Each wall is flat, endless, passes through zero and stands at right angles to its row. A trip goes straight from one point to another. Which walls does it cross, in order?

Walls:
(1): [10 -8]
(2): [-20   1]
(3): [-22  -8]
(4): [-83  -2]
Trips:
[55  6] to [14 32] => 1
[-52 -25] to [-66 -15] => none
[10 25] to [ 47 -19] => 1
[-44  47] to [34 71] => 3, 4, 2
[ -6 -22] to [  6 -27] => 2, 4
[ 8 30] to [-19 -16] => 2, 4, 3

Walls:
(1): [ 31  -3 -15   1 -34 -20  53  77]
(2): [61 16 68 47  2  5 -3 -1]
(3): [-17   7 -31 -45  -4  -6  82   0]
(4): [-27  38 -31 -24 -48  29 -19  42]
(5): [-22  27 -73   7  21   1  29  19]
(6): [-50  27  -9  19 -13  28  27   7]
Trips:
[-30  -4  22  53 -14  -5 -24 -34] to [-62 -58 -40   4  58 -66 -12  -7] => 2, 5, 6, 3
[-15  -6  62 -16 -25  24   7 -31] to [  6  13 -14  61   0  38 -13  39] => 4, 1, 5

Walls:
(1): [-22  22  52 -41 -17   8  39 -19 -19  31  -1  21  13  21]
(2): [-58  33  17  20   0 -74  -8 -50   5 -59  43   0 -32  -7]
(3): [ -8  66  11  18 -14  22 -21   2   8 -35 -28 -12  33 -71]
(4): [ 44 -33  12 -20  67  20 -43 -15  77   4   0  52  68   5]
(5): [-29 -55 -15 -17 -29   6 -37 -42 -15 -13  69 -16 -15 -26]
(6): [ -4  -9  55  42  -3 -20  22 -15  27   8   3 -31  27 -47]
(7): [ 33 -22  56  75  46 -17  40 -17  54 -41  24  13 -11  -8]
Trips:
[ -4 -76   3 -20  28   3  18   8  33  35  52 -26 -11 -30] to [ 56   5  11  59 -26  10  42 -27 -39 -44  12 -35 -34  -6] => 4, 2, 3
[ 40 -42 -50 -14  13 -42 -57 -10 -18 -55 -44   5   6 -19] to [-88 -50 -29  25 -26  32  -1   1  59  13  -3  14   5  15] => 3, 6
[-19 -26  27 -39   0   0  27 -17  27   9  31 -30   3 -28] to [-12 -13  30 -23  10  65  80  21 -12 -14 -26  26 -32  59] => 2, 4, 5, 6
[ 27   4  17 -15  17  38 -48  65 -55 -34 -49 -48  -7 -36] to [-12 -39 -50  32  68 -52  -6  11  39  14  -1 -63 -18  68] => 3, 7, 4, 2
[-18  26  44   8  -2  30 -14 -56  50  52  19  56  10 -15] to [ 24  -7 -12 -22 -11  10   1  16 -16 -12  13 -23 -16  19] => 2, 3, 6, 7, 4, 1
[ -6 -22  45 -62 -45   5  20 -10  72   9 -17 -74   3 -10] to [-14  21 -31  40  15 -50   7 -14   1  -2   0 -16 -22  47] => 4, 3, 2, 7, 5, 1, 6
